Each row is a point. Examples show where two turns around zero, p and q, send a point. Where does a point land after both, in the order given? Backwards means that the second turn is done in reverse. Each puzzle has new turns, and all numbers are rounded.

Turn p:
[-38  25] -> [-44 -11]
[ 41 -52] -> [66 -6]
[-3 28] -> [-22  17]
Turn q:
[ 19 -43] -> [-36 -30]
[28 -3] -> [  5 -28]
[-46  46] -> [31 57]
Where do these land?
q, then p: [ 54 -40] -> [ 30 -60]
p, then q: [-36  55] -> [-7 65]
p, then q: [ -2 -22] -> [-12 -19]
q, then p backwards: [-15   8] -> [15  9]

Turn p:
[ 25  19 -21  47] -> [ 43  34 -22 -13]
[  2 -51  27 -43] -> [-43 -31  -2  49]
[  2 -13   0 -92] -> [-38 -84  -3   8]
[-25   8 -20  47] -> [  2  50   0 -29]
[-4 37 15 41] -> [ 36  32  28 -13]
Turn q:
[ 27 -32  48  79] -> [ 17 -53  81  27]
[  7  -6 -16  10] -> [17  5  1 11]
[ -9  34 -46 -45] -> [-10  44 -58   2]
[-22  26   6  -4] -> [-23 -13 -23   4]
[-39 -67   2   4] -> [ 50 -36   1 -47]
[ 36  46   5 -45] -> [-52  53  -3   4]
Where do these land?
q, then p: [  3 -29 -27  24] -> [ 33  -2 -20  26]
q, then p: [ 51 -30  22   7] -> [ 21 -12  48  34]
p, then q: [ 5 26 24 25] -> [-28   9  30  12]
p, then q: [-25  24 -23 -93] -> [ 44 -12   0 -91]
p, then q: [-21  67 -23  15] -> [-40  49  12 -39]
p, then q: [-13 -57  26  22] -> [-10 -47 -24  41]

Turn p:
[-17  14 -23 -21 -13 -26   5 -11] -> [-21  -7  18 -33  -3 -11  -9 -18]
[ -6  12  14   2   2  -6  19 -13] -> [  1  19   8  -8   8  -3  17 -11]
[ 12 -18  -1 -19   4 -13  -8 -14] -> [  7 -15 -23 -18   5  -5  -4  -9]
[ 18 -12  -5 -28 -21  17   9   0] -> [  2  -1 -11 -21  13  29 -20   9]
[ -9  13  -4   2  12  19  -7 -11] -> [-20   9  -6  18   3   2  -1 -10]
[ 37   2  -6 -12   4  -8  -8  17] -> [ 15   6 -19 -11 -10 -11 -26  19]
[ -9 -14  -3  97   6   9  14  -7] -> [  4   3  12  43 -54  16  68  14]
[-10  11  36 -11  -5  13 -40  24] -> [ 24  -4  12  38  23  -7 -33 -11]
[-16  -8 -10  -9  11  -4  16  15] -> [-15 -10   9  -8  14  -9   7  18]
Turn q:
[ -3   4  33 -22   7  -4 -19  23] -> [ -2  -7 -25  -6  24   1 -33 -13]
[-14  26   8 -14 -20  17  35  21] -> [ -1  24 -12 -18  -5 -28 -20  35]
[ 25  11  25  13 -12   7  17  -6] -> [ 30  20  -3  16 -11   4 -16   9]
[-25  -1  -6  33  -9 -10   6  -9] -> [-21  15  32  11  -2  10   3  11]
[ 12 -40 -17   4 -32  11  13 -17] -> [ 11   5  24 -19 -47   5   9 -17]
[  6  26 -10  -5  15  16 -27  18] -> [-10 -11 -40   3  12  11  11  12]
[ 17 -18 -22   9  29 -35 -19  -3] -> [  5 -46  19  14  13  15  19 -12]
[  9 -10  11  12  14  13  25  -9] -> [29 19 13 -5  7  4  8  2]
[-28   2 -23 -28   8 -17 -31 -17] -> [-41 -21  -5   5   9 -21  18 -27]
Where do these land?
q, then p backwards: [-19 -23  -6   2   7  -1  -7 -36] -> [-30  20   9  12  -4  -7   8 -26]
p, then q: [  4  54  -6   4  -4 -30  18   1] -> [-13   3 -17  36   4 -34 -36  -1]
p, then q: [-11  13  33 -23  14  -5 -22  -3] -> [  9 -14  11  34  21   7  20 -13]
q, then p: [-24 -17   3  30 -23  -5  -2  -3] -> [  7  10  22  26  21  12  -5 -21]
p, then q backwards: [ 15 -32 -19  35   6  45  -7  11] -> [ 29  37 -21  36 -13   3 -28  12]
p, then q: [-24  18 -32 -31 -29 -19 -18   0] -> [-25   8  -6   2   9  -3 -17 -57]
p, then q backwards: [ 13  -3   6  13  21 -13  14  21] -> [  5  22 -13  -3   2   9  29  -2]
q, then p backwards: [ 11  17  11 -19  27  15  32   9] -> [ 23 -10  31 -16  20 -18  12  16]
q, then p: [ 19 -12  -9  -7   0  11  -1  -1] -> [  1   2  -9 -19  -1  17  -4   3]
p, then q backwards: [ 16 -13  17  -4 -19   1  -8   2] -> [26 -9 15  4  7  3  2 10]

Turn p:
[-31  -9 -15   4 -22  -7 -35  11 -14  -9  49] -> [ 39  -2 -24 -44 -13   3  -3   8 -23 -27  20]
[ 39   2  46   8  15  19 -15   5  21  21 -38] -> [-44 -19  26   2  41 -15  -8 -26  35  11   3]
[-44  15  12   3 -12 -10  23  -9 -16 -20  67] -> [ 65  14 -15  -4 -48 -15  -8 -20  -7 -25  -5]
[-32 -12 -12  -5 -11  -4  12  -7  31   5  27] -> [ 13  16 -10 -16 -33 -12  -9  -8 -24  24  11]
[-19   6 -15  27 -20   4  38  10  -8  -3 -21] -> [ 23 -16   5  35 -13 -10   9  28   1  23  10]
[ 23 -34  14  -1  32  -5 -17 -17 -30  30 -10] -> [-19 -28  17   0  29  37 -15 -27 -19 -11 -19]
[-10  -7 -21 -21   5  10  18  37   0 -28 -27] -> [ 3 13 14  2  3 -2 54 26 -4 18 -7]
[ 10  11  22 -19  -1 -15 -17 -18   0  23 -31] -> [-36  -8  24  -8  -2  10 -24   5  21  -5 -13]
[-28   9 -43   8  13  23   5   1  13 -43 -28] -> [-13   6 -16  20  -7 -37  41  38 -30   3  -5]
[ 41   6  13  14  13 -33  -3   4   3   4  -3] -> [-10  -9 -23   3  22  19 -12 -12  33   8 -20]
[ 58 -11  21 -10 -10  11  -6 -22   6   5 -29] -> [-52  -3   9  18  17  25  -1 -21  29  -4  19]
[ -6  23 -21  -8  -2   8  -2   4  -6  14  46] -> [ 32  36  -9  -7   5  -2 -23   4 -14 -15   7]
Turn q:
[-10 -11 -23  44 -20  28   1 -10  12  17 -38] -> [ 23 -17 -21  46 -13  26 -36  17  -9  -1   5]
[  1   3  34 -27  18  -8  -2  21  13 -41  14] -> [  6  19   0 -41 -14 -15  34 -17  21 -17  11]
[-15  22   7 -22  29  27 -10  -9  43  17 -14] -> [ 21 -14  -8 -17   6   3 -15   9  52  28  23]
[ 22 -16 -24 -25 -27   0 -35  35  -8   8 -12] -> [-12  -8  10  40  -9  -5  52  22  -1  12   9]
[-23   2  14 -26 -24  13   1   4  11 -22  29] -> [-12  40  -1   1   2 -21   3  -4  27 -18  18]
[ -6 -32 -13 -27  32  38 -24 -20 -28 -32 -24] -> [-41 -10 -34 -18 -13  42  17   8  -3   4  48]
[ -3  39  25  14 -24  -1  16 -18  -9  -6  16] -> [  8  17  27 -11   4 -28 -36  -4 -14 -18   9]
[-14 -23 -25  15  17 -21 -25 -11 -23  32   5] -> [-34 -37  -1  15  22  22  -2   4  -2  -3 -29]
[  9 -16   9 -12  -6 -14  25 -25 -29  37  -3] -> [-25  -3  17  11   8   4 -17 -36 -22  31 -10]
[-15  11  24  -9 -14 -11  21  21 -22 -22  -7] -> [ -1  31  31 -11 -27   5   4 -12  -4 -16   0]
[ 17  30 -39 -11 -11   2  23   9  36   9  -4] -> [ 29  21  -5   6   2 -18  -4  38   4  40 -15]
[ 15 -27 -14  43   9 -34 -14 -24  -5   2   1] -> [-11 -41 -27   5   1  -4  -7  -5 -31 -17 -35]
[ 21  17  25  42  22 -18  24  27  11   1  38] -> [ 50   4  10 -27  31 -11   6 -20 -16 -26 -33]
Where do these land?
q, then p: [-24  -5 -15  -8  18 -22   6  78  20  30  29] -> [-37   5  19  48  17 -40  15 -13  32  48 -16]
p, then q: [ 11 -20  17 -29  -6  10 -43 -24  14 -13   8] -> [-40  36  -7 -17  -7  -7 -19   6  24  -8  14]
p, then q: [ -1  16   7  19  11   8  18 -14   9 -19  26] -> [ -4 -15 -10  -1  -9 -19 -15  20 -25  -1 -22]
q, then p: [ 15  -7 -13  -8  12  10  29 -24  17  -5 -32] -> [  0  14  10  -7  16  24 -30  23 -15  -3  27]
p, then q: [  3 -10  20   7 -33   0  -2   9  17  12 -30] -> [  1   6  -8  18  21 -10   3 -29  34  -3 -10]
q, then p backwards: [ 10  24   3  -3 -19  -7   5   6 -22 -11  15] -> [-20   9  -6 -21   8  30  -7   1   0   7  -4]
q, then p: [-97  -8 -12 -20  -4  15  15 -22 -25   4  24] -> [-17   9   0 -36  -6 -97   0  20 -17 -19   1]
p, then q: [ 14  61  16   9  15  14   4 -24   4  -8   4] -> [ 14 -27 -10 -20 -31 -20  -7  29   9 -29 -28]
p, then q backwards: [ 20 -10 -21   0  -6  20 -44 -28   0  -2  20] -> [ -4 -16   5  16   3  27  -6 -29 -29 -32  21]
p, then q: [  3 -18  -7  16   1 -20  11  15  18 -16 -73] -> [ 19  11   1  40   1  46  -8 -31  28  10 -35]
p, then q: [ 17 -13 -12   3 -27 -10   9   4 -19  -8 -26] -> [ 26  21 -15  19  19  17   3  -8   5 -10   5]
p, then q: [ 19  -1  -5   5  20  25  -1  16 -34  -2  25] -> [ 10  -6 -16 -44   6  10   1   2 -31   1  11]
p, then q: [  9  -8  23   8  18 -43  -7   9   2  37  11] -> [-12 -39 -18  11  -4   5   6   0  21  31  31]

Turn p:
[ 10  21   9  17  22  26  24  33  -4  28 -42  -9   6  -5] -> [-15  23  21  -5 -45  -6  -3   8   3  24 -33 -19  26 -19]
[  2  47  -9   5 -50 -11  61  14  37 -29 -19  -6 -21 -10] -> [  0  26   8  48 -58  -3 -49  14 -31 -14  42  11   1   5]
[  5 -79 -45  29 -12 -72 -36 -33  28   8  -7 -71  30 -10] -> [-21  12 -27  40 104  45  -6  16 -53 -16 -42  22 -24 -44]
[ 57 -32 -33   0 -15  28  -1 -51 -36  72  -6  54  23  53] -> [-18 -46  -5   7  34 -24 -56 -31  66  42 -65 -33 -37  25]
[  7 -42 -34 -67  28 -25 -22  13  65 -43   9 -30 -27 -18] -> [   5   14  -42   23   24   14   34  -15  -33 -103    7  -34    2  -13]
[  2 -22  16 -12  -2  39   7  -5 -80 -20 -31   8  17  -5] -> [-10  -7  -8  -4 -27 -10  41  -7  17  32 -48  33  -6  55]
[-14 -53 -87 -12   7  15  10  45 -12  -5  22  97 -14  42] -> [ 26  -2 -38 -13 -10  77 -17 -17  54  -4  -5 -82 -54  61]
[ 10 -41  17 -16  11 -19 -48 -27  72 -29  41 -15 -56 -87] -> [-18 -29 -17 -10  16   9  43 -28 -30 -97  42  26 -40 -75]
[-15  18  28   6  61 -40  26  -2 -38  49  35  -6 -52 -25] -> [-52   7 -14 -20   5   1  36 -44  15  52  59 -13  34 -39]
[ -2  63  34  15 -27 -47 -33  -3   8  -1 -41  54   9  33] -> [ 85  25  -5 -15  -8 -46 -45 -11  -5  43  16  16 -10 -19]
[-75  86  74 -18  19  27  35  11   8  -6   1  45  11 -20] -> [ 27  34  12 -43 -69 -45  15  41  58  11  72  29  42  -3]
[  9 -51  51 -19 -49  39  -3  12   0  19   4 -68  26  12] -> [-39  -1  57  24  30 -47  41  49 -24 -11 -33   1 -28  21]
[-12  -8 -40 -14 -31  -8 -65  39  35 -34  12  -9 -18   0] -> [ 41  20  17 -21  23  32  -3 -13 -46 -61   6 -13 -29  15]
[  3   8 -26  -7  11  21  -6  28   0 -11  19  32  18 -30] -> [ -3  -8 -18 -47 -27  21  -9   9   4 -22  -3 -12  -4  15]
[-20  54  24  55  28  23  19 -73 -51  49 -20  -8 -13  37] -> [ -6 -17  46  15   6 -11 -19 -31  63  83  -3  44  60 -18]
[ 20  41  -7  -8 -19  -8   4 -23 -24  14   3 -26  28   3] -> [-19  -4   2  -4  16 -30 -38  -2 -17  15  -7  23  30  21]
[ 10  -9  27  46  18  11  29  22 -10 -62  21 -43  32  31] -> [ 15 -45  12  28 -12  24  35  60 -43  27  -3   1  37  16]
Turn q:
[ 34  33  14  48  -5  60  21  22  72  24  20 -21 -34  -6] -> [ 41  -7   5  53  17  29 -53  34  -5  14  28  37 -69 -17]
[-16  20 -28  12  20 -19   3 -13 -16 -74   5  20  64  50] -> [-19 -15 -38 -44   5 -17 -35 -13   3 -81  10 -17  37  38]
[-27 -44 -10 -48  20   1 -23 -25  30  55 -26  28 -12  19] -> [-27  -6  35  -8  -6  -3  26 -83  17  28 -20  25 -26  -3]
[-76 -15   5 -25   9 -23 -36  23  -7  57 -50  -1   2 -34] -> [  8 -14   8  40 -42   1  53 -61  17  24 -45  21  45 -26]
[ 45 -23  -9  36 -63  75  46   5  -2 -23  51  -1   6  -8] -> [ -8 -22  28  -8   7  37 -22  89 -56 -22  -1 -13 -61  12]
[-77  18  46 -41  24  -2  -2  -1 -21  28 -15  21 -26  -2] -> [-17  34   5  12 -28 -13  27 -51 -12  -3  -6  38  35 -67]
[ 11 -22  45 -16  33 -46   0 -29 -23 -71 -20   2  22   6] -> [-21   3 -10 -45  22 -40 -31 -17   2   1   6 -62  56 -20]
[-56 -31  13 -44  45 -50 -47  12  12  64  40  12  23 -31] -> [ 45 -10  -1 -20 -20  14  60 -96 -31  43   3  21  36  -4]
[ 38  13   7  39 -37  12  65   2  13  57 -10 -29   7   2] -> [ -9  17  36  72  39  46 -11  38 -11   8  12   2 -13  27]
[ 83  31 -25  52  -8  49  29   6  -8  11  12  38 -14 -31] -> [ 43  48  13  -3  30  36 -32  70   5 -12 -33   3 -56  22]
[ -8  17  -9   7  21 -22 -32 -60 -57 -43   5 -42  -5  31] -> [-40  25 -68 -22 -16 -10  15  -5  26 -21  34 -60   9  -3]
[  6  -6 -37 -28  38  -3  28   6 -31 -67 -17 -46   6   2] -> [-30 -33 -23 -48  19  14   1  34  54 -18  18 -16  41 -18]
[ 46  37 -22 -16 -69   4  27  11  45  17  35  18 -23 -21] -> [ 39  13  62  12   0 -18   8  55  -7   1  35  33 -43  37]
[ 84  30   8  15 -64  73  -5  27  20   7  -5 -19  21  -9] -> [ 10   4  34  24 -39  31 -68  82  -3  27  -1   4 -40  42]
[-58 -40  17 -27  31 -67 -50  48 -21  34  -9  20 -35  39] -> [-20  -7 -48  -3   4 -53  54 -69 -16  50 -32  48  41  -7]
[-30 -16 -16  36   5 -42 -22 -35  -5 -77 -16   2  -3  -7] -> [  6 -30 -37 -11   9 -55   8 -10  18 -45  -8 -64   9 -13]
Where do these land?
q, then p: [-12 -22  64  20 -13 -10  24 -15 -29  10 -56  46  34 -49] -> [  5  23  10  -7 -13 -36  16  23 -32  38 -55  73  38 -28]
q, then p backwards: [-17   7  13  22 -25 -52  52 -23 -39  -9  14   2  40   1] -> [ -5   5 -17 -48  22  -7   2  31  23 -14  24 -70  -4  23]
q, then p backwards: [-25   1  34 -30  11  26  -5 -19  11  52  58 -53 -85  33] -> [-26 -28  54  42 -18 -79  30  -5 -18   7  12   7 -59 -59]
q, then p backwards: [  6 -20  16 -20 -17 -51   6 -37 -23 -56 -16  38  -5 -51] -> [ 15  21  41 -36  35  25 -37  45  29  46  -2 -15  12  33]
p, then q: [  8  10 -49   5  40  94   7  -3 -17  34  50 -34 -74  24] -> [-56 -50  23  22 -27  21 -53 -53 -54 -11  44 -55  -4 -53]
p, then q backwards: [ 12  -3  -2   6 -15   1 -27 -37  22 -31 -24  41  49  61] -> [ 29  13 -21  57  10  -9 -16  49  46 -21 -16  19  -4 -39]
p, then q backwards: [ 31 -16 -28   9  48  34 -23  23  50  33  72  -8  13 -19] -> [-14 -54 -16  -4  17  27  47 -37 -22 -76  -1 -19  33 -16]
p, then q: [ 60   1 -26  80   7  22 -40  18  54 -19  -1 -48   3 -16] -> [-18  -3   6 -20 -44  19 -11  38 -10  36 -78 -57  30 -53]
p, then q: [-51  20   8  17  14 -64  35  -9  14   4 -46  43  -8 -33] -> [ 79  28  21   7 -29  13  22  25  13 -26   8  27 -42  34]
q, then p: [ 48 -37  -8  -8  -6 -23   9  45  -1 -11 -25  15   4  56] -> [ 42  46 -19  -9  42   1  19   0  39  21 -16 -42   9 -11]
q, then p backwards: [ -7  16  47 -46 -30 -30   2   7 -32 -27 -45  -1  45  17] -> [ 15  72   0 -23  23  31  45  11  -5  27  -6 -47   8   1]
q, then p: [ 40  46 -51 -14  41  36 -31  -7   4  73  35 -45 -42 -14] -> [-25 -36  59   0 -47  -4 -63 -31  43 -40  36 -59 -10  -6]
q, then p: [  2  11 -10 -31 -82  25  12  25  21  -6   4  17   2  25] -> [ 44  15   4  -3  -4 -10  31  10  -9  46  39 -15 -55  20]
q, then p: [-44  27  43  -8 -20 -27 -15  34 -51 -41  -3  47   6  16] -> [ 23  40 -64 -21   5  -3 -36  18 -35  30  -9  41  -1  41]
p, then q: [-44   2  29 -21  27 -21  53  -9   1 -52 -43   1  33 -43] -> [ 38  -8  24   8  10  -6   5  44  -4 -66 -23  46   4  59]
p, then q: [ -9 -43 -78  19  18  40 -58   9  16  46  26 -61 -16  -5] -> [ -33  -12   -7  -17  -33   30  -61  -26   26  -11   -1  -18   22 -106]
